Each point is reached from the start by the listed moves, each made once or not at all, plus a little noise. Say if it took an odd or an even number of moves. Then give how often each move was made.

Moves:
(1): [0.25 2.02 2.64]
(2): [-0.80  0.28  0.60]
(3): [0.14 0.01 2.20]
Start: [0.63 0.48 1.03]
Points:
[0.12 2.73 4.25] => even (1, 1, 0)
[-0.14  0.75  1.62] => odd (0, 1, 0)

Moves:
(1): [ 1.37 -0.76  0.05 -2.96  0.87  1.03 -1.95  1.41  0.45]
(2): [ 0.12  2.64  1.17 -2.56 -2.45 -1.63  1.03 -1.86  0.78]
(3): [ 0.53  1.12  1.26 -0.97  0.01  0.71 -0.74  1.56  1.79]
(4): [-0.17  1.39 -0.87  1.02 -1.12 -1.34 -0.01 -0.93 -0.04]
(5): [ 0.16 -0.61  1.82 -1.11 -0.92 -0.05 -0.74  0.76 -1.89]
(6): [-0.11 -0.47 -0.64 -0.05  1.27  1.54 -0.48  0.49 -1.17]
Start: [ 0.13  0.86 -0.11 -0.30  0.31 -0.06  0.26 -0.77 -0.46]
Points:
[ 1.59  3.11  1.36 -5.97 -2.10 -0.46 -1.89 -0.98 -2.40] => odd (1, 1, 0, 1, 1, 1)
[ 1.40  0.38  0.44 -3.56  0.47  1.14 -2.97  0.79 -2.98] => even (1, 0, 0, 1, 1, 1)
[-0.13  1.84 -1.88  0.75  0.44  0.01 -0.16 -1.25 -1.82] => even (0, 0, 0, 1, 0, 1)
[ 0.58  4.17  1.77 -3.86 -0.93  0.82  0.32 -0.52  1.03] => odd (0, 1, 1, 0, 0, 1)
[ 0.06  3.93  1.32 -2.88 -2.74 -1.50  0.05 -2.29 -2.93] => even (0, 1, 0, 1, 1, 1)

Moves:
(1): [-0.64 -2.25 -0.37  0.00  0.07 -0.75  0.61 -1.49 -1.30 -1.11  0.44]
(2): [ 0.05  0.68  0.07 -0.29 -1.48 -0.55 -1.35 -0.54 -0.55  0.73 -0.11]
(3): [-1.27  0.17  1.24  0.61  0.82 -0.12  0.40 -1.09  0.20  0.27 -1.63]
(4): [-0.03  0.83  0.85  1.27 -0.97 -0.63  2.34  2.58  0.85 -0.92 -1.05]
(5): [ 0.72 -1.00  0.03  0.52 -0.89 -0.07  0.17  1.35 -1.15 -0.27 -0.09]
(6): [ 0.14 -1.16  0.94 -0.13 -0.36  0.21 -0.27 -2.51  0.08  0.39  0.66]
(7): [-0.78 -0.03  0.65  2.79 -0.05 -1.91  0.50 -1.49  0.65 -0.34  1.69]
(8): [-1.17 -0.05  2.05  1.31 -0.11  1.47 -0.76  1.16  1.32  0.85  0.11]
(9): [ 1.55  1.51 -0.60 -0.26 -1.83 -0.07 -0.93 -0.62 -1.24 -0.51 -0.58]
Start: [-0.38 -0.10 -0.53 -0.10 -0.95 -0.44  0.06 -0.84 -0.02 -1.45 -0.62]
Points:
[-0.24 -2.95  0.97  1.21 -4.37 -2.24  1.39 -1.38 -2.06 -2.64 -0.66] => odd (1, 1, 0, 1, 1, 1, 0, 0, 0)
[-2.67  1.44  2.39  4.36 -2.67 -3.79  1.68 -1.66  1.28 -1.82 -1.60] => even (0, 1, 1, 1, 0, 0, 1, 0, 0)
[-0.41 -2.68 -0.80  0.34 -3.28 -1.76 -0.52 -1.60 -3.06 -2.38 -0.47] => odd (1, 1, 0, 0, 1, 0, 0, 0, 0)
[-0.66  0.26 -0.44 -0.14 -3.39 -1.96 -1.38 -4.64 -3.01 -2.02 -2.66] => even (1, 1, 1, 0, 0, 0, 0, 0, 1)
[-3.53 -2.60  3.94  6.21 -2.14 -2.56  3.37  0.05  0.68 -3.05 -1.05] => even (1, 0, 1, 1, 1, 0, 1, 1, 0)
